Each point is reached from the start by the listed moves, each made 0, 1 or 2 times, or once backwards (-1), plus a little noise. Is the number of moves made odd or even? Then give how often each move was made.

Moves:
(1): [ 16 -27 -16  -7 -16]
(2): [-19  29   7 -15  22]
(3): [-17 -30  -5   9 -13]
Start: [ 13   0   7  12 -11]
Points:
[ 85 -54 -25   3 -52] -> even (2, -1, -1)
[  11 -115  -33   20  -68] -> even (2, 0, 2)
[ 47 -57 -19  21 -50] -> even (1, -1, 0)
[ 15 -59 -15  15 -44] -> even (1, 0, 1)
[  7  59  10 -36  33] -> even (1, 2, -1)

Moves:
(1): [ -6 -33   0   3   8  -9  -7   1]
(2): [ -2  -8  28 -17  -5   6   6 -19]
(3): [ 18  -9 -12 -38  -8  31  15  26]
(4): [ 17  11   3  -7  -6 -20   3  34]
(5): [ 40 -12 -23   2   2  -1 -16 -14]
(6): [  0  -8 -21   9 -31  10  -5  13]
(7): [-13  -5 -36 -29  -2   9 -10   4]
(8): [ 19  21 -13   1   2  17 -22  37]
Start: [-11  12 -16  10   9  -2   1  -6]
Points:
[ 48 -73 -15  10  21   3  -3   1] -> odd (2, 0, 1, 0, 1, 0, -1, 0)
[ 34 -66  63 -71  22 -29  69  43] -> even (2, 1, 2, 2, 0, -1, -1, -1)
[ 17  37 -16  11 -63  39  13 121] -> odd (0, 0, 1, 1, -1, 2, -1, 1)
[  1 -37 -44 -64  52  70 -41  32] -> odd (2, 1, 1, -1, 0, -1, 1, 2)

Moves:
(1): [12 -4 -1 -3 22 -7 12  6 -2  3 -8 17 -6]
(2): [  5   2  24  15 -33  -8  -2  13   1  26   7 -14  11]
(3): [ -5   2  -3   3 -10 -20 -15  28  11 -11  -7  17  -1]
(4): [ 10  13   4 -29  23  22   1  10   3  16  10  16  -7]
(5): [ 8  6 -3  7 10 -7  1 -6 20  3  0 11 -2]
(6): [20 -6 37 20  0  1  1 10  1 11 47 -6 16]
(7): [ 27   7 -25 -25   7   7  -4 -26   4   6  -3  42 -14]
(8): [ -8  21   7  27 -25 -12  -2  -5 -28  -1   2 -15 -14]
(9): [ -9  -7  33  -2  -5  -9 -21   7  -9  12 -10  -8   8]
(10): [ 25  17   6 -20  -2 -14   7 -15 -16   6   8  -4  -6]
(11): [-2  6  8 15 -5 15  8  9  6 -6  8  4 21]
(12): [  1   8 -19  14  -1   9  -8 -10  -7   5  18 -27  18]
Start: [ 4 -6 -5 42 -6 -1  9 16 -5 16  8 -4 -5]
Points:
[  8  68 -18  39 -21  61  46  45  -5  37  17  23  -2] -> even (0, 1, 0, 2, 0, -1, 0, 1, -1, 0, 2, 0)
[ 92  35  14  28  36 -14 -17  56 -14  57  74  54  35] -> even (2, 0, 2, 1, 0, 1, 1, 0, 1, 1, 1, 2)
[121  30 -95  58  56  31  57 -62 -15  -2  86  66  31] -> odd (2, -1, 0, -1, 0, 1, 2, 0, -1, 1, 2, 2)
[-27 -43 -75  66  22  15  20  43  59 -60  -8  44  24] -> odd (0, -1, 1, -1, 0, 0, 0, -1, -1, -1, 1, 0)

Moves:
(1): [ -3  -2   0   6   9 -11 -10  -6   4   4  10  -4  -1   2   0  -4   0   4
  10  -4  -1  -1]
(2): [  3   3   9  -2 -10  15   5  -2 -19   3  -7   9   3  -4  10   3  -3   7
   3  12  -4   7]
(3): [  1  -8 -11   1  -3  -9   0 -11  -9  -7  -2  -6  16   8  -4  16  -7   0
  -1  22 -10  10]
(4): [  6 -12  -6 -12   2 -21   1   7  -5  11   0   3   6   8 -10  20 -10   9
  12  -6  -1   4]
(5): [  0  12   9  22   3  -6  -6   0   7  -1  -5  -9  -9  -3 -18   8  -1  -9
  -2   4 -14   8]
(6): [  2   5   8  -3   6  -7   9   0  15   3  -7 -11  -9   0  -2 -14   6   5
   0   4  -8   5]
(7): [ -3  -6   0   3 -20 -13  -5  -7  -2 -25   4  -4  20   1 -21  24  -4  -3
   4  17   2  12]
(8): [  7  16  -7  -1  -1 -12   1   2   9   3  -6   7   1  -9  -6  15   5   5
 -17   9  14 -16]
(9): [  8  -7  -4  13   9  -8   5  -7 -10 -16   3   3   1   7 -13   8  11   6
   2 -12  -3 -10]
(10): [  5  -6  15  18   5  -6   5 -19   8  -6 -11  -1  -8 -12   1  15 -25   3
 -20 -15   3  -5]
(11): [ -5 -10  -8 -14   9   2   2 -11  -4  -9   1   2 -14  -3   5  15   8  -7
  13   9   3  -1]
(12): [ 12   5 -10  -6  15 -10  19   0  -8  25   4  -1  -4  -1   6  -9  -5  -3
   3 -18  -4   1]
(13): [  5   1  10  -8 -12   9 -13   5  -2   8  -1   1   3   7   3   6   7  -7
   0   6   4   0]
(14): [  8   9  -7   5   4  -9  12   0   1   2  -3  18  -7   7  -1 -10  -4  -5
   9  -5  -2  -4]
(15): [-12  -4   8 -23  -7  -8   9  18  16   0 -13  22   1  -8  21 -15   8 -23
 -17 -28  10  -8]
(16): [ -7   0   5  -3   1  -3  -2  -1  -1   4  -2  -1  14   9  -3  -2 -14  -6
  -4   3   0  -5]
(17): [  7 -13   9   1  14  -1 -10  -1  -6 -25  14 -10  -2  -1   0  -5 -15   4
  -6  11 -12  -3]
(18): [ -4  10   3 -15  -5  10 -16   4 -10  -3 -20 -12  -7  12   3  11   4  -4
 -12  -3  18   4]
(19): [  6   4 -13 -10   2  14  -5 -10  -6  -3   5   0  -9  -2 -10  -6 -14   7
   5 -24  -7   7]
(20): [ -6  16  11  -1 -11   9   1  -3   7  -4  -7  -3   6   4  25   9  -1   5
  -1   4  -2   3]
Start: [-10  10   1  -5  -3   3   0  -5  -8  -1   8  -9   7 -12   2  19  15   6
   4   8   9  10]
Points:
[ 26  15 -80 -79  74 -45  32 -26 -47  53   4 -31 -37  -1 -12  39  45  61
  47  68  22   2] -> even (1, 1, 1, 1, -1, 2, -1, 2, 0, -1, 2, 1, -1, 0, -1, 0, 0, 1, 0, -1)
[-50  42 -31 -73 -26 -17 -70  21  10  15 -52  19 -21  38  24  73  66 -63
  19 -39  31  30] -> odd (2, -1, 2, 1, 2, -1, -1, 0, 0, -1, 1, -1, 1, 1, 2, -1, -1, 2, 1, 1)
[  -2  -55    0 -106  -17 -108  -12   -7  -44  -26  -22   12   42   32
  -41  120  -13  -68   30   51    2   53] -> even (1, 1, 2, 2, 1, 1, 2, 0, 0, 0, 2, 1, 2, 1, 2, 1, 1, 1, 0, -1)
[  7  66  63  29  -2  -9  13   9  17  44 -19  32 -10  -2  35  67  39  -5
  20  37 -10 -27] -> odd (0, 1, -1, 1, 2, 0, -1, 1, 1, 0, 1, 0, 2, 1, 0, 1, 0, -1, -1, 2)
[   5   10  -14  -35  -41   47  -76  -62  -45 -117   75   11   59   -8
   22   83   12   42   28   97   -8   -9] -> odd (2, 1, 1, -1, -1, -1, 1, 2, 1, -1, 1, -1, 2, 0, 0, 0, 2, -1, 2, 2)
[  -5  -40 -104  -77   21  -16  -65  -56  -75   28   50    9   40   84
  -48   95   -5   25  121   19    6    7] -> even (2, -1, 2, 2, -1, -1, -1, 0, 1, -1, 2, -1, 2, 1, -1, 2, -1, 0, 2, 0)
[ -9   9  83  47 -32  27 -37 -45 -67 -92  47 -52  84  27  -5  49 -60  54
  31  75 -42  43] -> even (1, 2, -1, 0, 0, 0, 2, -1, 1, 0, -1, 0, 0, 0, -1, 2, 2, 0, 0, 2)

Moves:
(1): [  1  -3  -1   8   1  13  -5   0  -2  -2  -1  -4  -2  -3   0  -2  -8  13
  -6  -4  -5 -10  -7   0]
(2): [  5  12  -2   3  12  -2   8  -2  -9   2   4  -1 -10 -25   3  -5  -6  -1
   8   6   4  -2   2 -14]
(3): [-10  -9  -2  16  10  -1   9 -19   0  -5   3   7   2  -9 -10   1  -1   3
   3   1 -12   3  -7  -6]
(4): [-10   1  -9  -3  11  -3  -1  -2  -1  -9 -10  -5   4  -6   3 -11   2   1
   3  -3  -1  -7 -10  -8]
(5): [ 5  3  1 -8 -9  8 11 -7 -1 -5  2 10  7  0  2  6  4 -2  6 -5 -3  2 -3  9]
(6): [ 10  -6  16 -39   1   3  -8  -4  -4  -4   8  -5   0   0  -6 -10  -5 -15
   3   4 -13   5  -1   4]
(7): [ -5   6 -14   6   3   2  -9  -5   8  -2   3  -2  -8   3   4   1  17  -5
   4  12 -17  -8 -13  -3]
(8): [-12  -1   0  -4  -4  11   5   1   0   3   4   6   3  -6  -3  -9  -3  -9
   6   6  -2   1   2   5]
(9): [  8  -2  10  -4  -3   7 -22  -4 -10   2  14  -7  -8   6  10  -8 -21  -5
 -16  10  22 -15   7 -11]
(10): [ 1  0 -2 -1  0 -7  1  1  6  1  3 -8  9  2 -6  7 10 13 -4 10 -3 -3  5 -4]
(11): [ -4   1  -6  -3  -3 -10  -4  -5  12  10   7   4   0   0   1   4  -3  -3
  -6   0   4  -5   2  -4]
(12): [ -5  -1   2 -10  -3   0  -4   2   8  -1 -13  -1  -1  -4 -11   4   0  -3
   4   5  -2   1  -6   2]
(13): [ -8   5   6  -3 -11   2   9   3  -4 -12   6  12  -9  -2 -11   2 -13  -4
  -2  19   2  -2   5   0]
(14): [  5  -4   5  -2  11  -9   1   5  -6  -3  -7   3   3 -11   5 -10   1   0
   4  -2   6 -10  -1   3]
(15): [ -5  -4  -5  -3   5   0  13  -4  -4   3   0   2   6   0  -2  10  -6  -7
   2   4  -6 -21  21  21]
(16): [  4   1   4  -4  -3  -2  -3 -13  -4   1   1  -5  -1   3   4  -2   3   6
  -1  -6  -9   2  -2  12]
(17): [  0  -2  -4  -2  16  -2  -1  12   3 -20  -4  -1   6  -1  -6 -12  -6   4
   9   2  11   5  -4   4]
(18): [  4   5 -15  -2   2  -4 -15  13   1  -4 -13   2   4  -8  12   1   3  -5
  -9  -3  11   8  -1  -1]
(19): [  2   1  -7   6  -6   7   2 -14   9   8  -6  10   8   4   5  -7   3   2
   5   0 -14   3   1  -4]
(20): [-17 -10   9 -14   2   1  -3  -3  13  -2   5  -9  -6   6   8   4   1  -3
  -3   4   3  -2  -3   2]
(21): [ -8  -8  -4  -5  -2  -3  14   5   0   4   4 -14  -7  -8   9  -1  -7  -3
  13   6  -7  -3  -1  -2]
(22): [  5  12   0   6 -15   6   1   6  18   5  -5   1  -4   0   1  -3   8 -13
  -8   4   2   1   1   0]
(23): [ -7   9   4   6   3  -3  -8   1   4 -12 -10   1  12  -3   4  -1  -5   8
   7   5  -7 -12  -6   1]
(24): [  2   1 -10  -7   1   3  10  -3  -9  12   1   1   3  -1  -3   8 -10  -6
 -10   0 -12   5  -5  11]
Start: [  9   9  11   4   4   1   4  -6   6  -3  11  -8  -8   5  -5   4  -1   2
 -16   9   1   7 -20   8]
Points:
[-27 -20 -33  -8  44  32 -14 -48   3 -17  12  -2  41 -39  20 -11 -19 -10
  10  44 -54 -35 -33   4] -> odd (1, 0, 2, 0, 1, 1, 1, 2, 1, 1, 0, 0, -1, 0, 1, -1, 0, 2, 1, 0, 1, -1, 1, 0)
[-26   6  12 -46 -63   5  47 -61  67  38  89   0 -58  10  46  42 -26 -66
 -22 113  13 -83  53 -24] -> even (-1, 1, 0, 0, 2, 0, 1, -1, 2, 1, 2, 0, 2, 0, 2, -1, -1, 0, 2, 2, 2, 1, -1, -1)
[ -30   29  -77   63   50   30  105  -54    6  -11  -20   34   50  -72
  -18   54  -29   49   54   48 -116  -55  -34   50] -> odd (2, 2, 1, -1, 2, -1, 1, 0, -1, 1, 0, 1, 0, 0, 2, -1, 1, 0, 2, 0, 1, -1, 2, 2)
[-47 -17  -1  21  53  -5  52  73 -11 -79 -47  -4  47 -77 -53 -34 -76   3
  23  66   1 -38 -23  50] -> odd (1, -1, 2, 0, -1, 0, -1, 2, 0, 1, -1, 1, 1, 2, 1, -1, 2, 1, -1, -1, 2, 1, 2, 1)
[  13   34  -43  -60  -80   25  -32  -10   61   28   26   19  -57    1
   33  -34  -11 -121  -46   79  -44   -6  -32  -33] -> even (0, -1, 0, 1, 0, 2, 2, 0, 1, -1, 2, 0, 2, 0, 0, -1, -1, 2, 2, -1, 2, 2, -1, 0)
